Rows are points. Examples show where two turns around zero, p and q, send a point. Where does a point land after both, in the order given? Backwards means that the second turn is done in reverse. Each puzzle has new turns, and all numbers are rounded.

Turn p:
[-11.8,  10.5] -> [12.4,  9.8]
[-6.6,  3.3] -> [4.4, 5.9]
[30.8, 11.5] -> [  6.0, -32.3]
[-11.0, -27.1] -> [-24.8,  15.5]
[-1.4,  1.8] -> [2.0, 1.1]
Turn q:
[-27.4,  -5.8] -> [-12.9, -24.9]
[ 9.9, 11.3] -> [-2.4, 14.8]
[17.5, -5.6] -> [15.4, 10.0]
Where do these land?
q, then p: [ 8.2, 14.2] -> [16.1,  3.0]
q, then p: [17.2, -2.9] -> [  9.0, -14.9]
p, then q: [-25.4, -11.3] -> [-25.1,  11.9]

Turn p:
[-13.2,  -4.5] -> [  0.1, -13.9]
[-5.4, 27.7] -> [-28.0,   3.7]
[ 22.7, -11.0] -> [17.7, 18.0]
[ -4.1, -12.2] -> [10.3, -7.8]
Turn q:
[-17.1,  21.2] -> [-2.7, 27.1]
[  4.7, -20.7] -> [ -7.4, -19.9]
[12.4, -0.4] -> [10.2, -7.1]
Where do these land?
p, then q: [-30.4, -19.4] -> [-11.9, -34.0]
p, then q: [14.9, -8.8] -> [17.2,  2.3]
q, then p: [1.2, 5.1] -> [-2.2,  4.8]
p, then q: [10.8, 22.0] -> [-5.1, 24.0]
q, then p: [3.4, 1.1] -> [2.0, 3.0]

Turn p:
[37.1,  4.5, 11.2] -> [-29.2,  19.1, -17.5]
[-21.3, -11.1,   5.4] -> [15.0,  0.0, 19.6]
[ -8.8,  -1.7, -19.1] -> [17.0, -9.8, -7.7]
[-6.9,  8.2,  2.5] -> [-2.7, -9.1,  5.6]
Turn q:
[ 26.6, -29.2,   3.7] -> [ 27.9, -26.0, -10.9]
[-16.6,  10.4,   6.9] -> [-14.6,  14.0,  -4.7]
[-18.0,  11.7, -10.7] -> [-8.1, 19.9, 10.7]
[8.0, 7.1, 0.1] -> [-5.2, -7.9,  5.0]
Where do these land?
q, then p: [-14.7,  -9.7, -14.9] -> [-21.1,  -6.1,  -7.2]
p, then q: [ 10.7, -27.6,  21.3] -> [-35.9,  -2.2,   6.3]
q, then p: [-1.8, 18.8, -3.4] -> [ 0.3, -5.5, 18.4]
p, then q: [ 9.1, 12.1, 26.0] -> [-12.7,  23.5, -13.9]
p, then q: [-2.9, 14.3, -4.2] -> [13.1,  5.5, -5.4]
p, then q: [ -0.5,  -8.0, -24.7] -> [ 12.6, -14.5,  17.4]
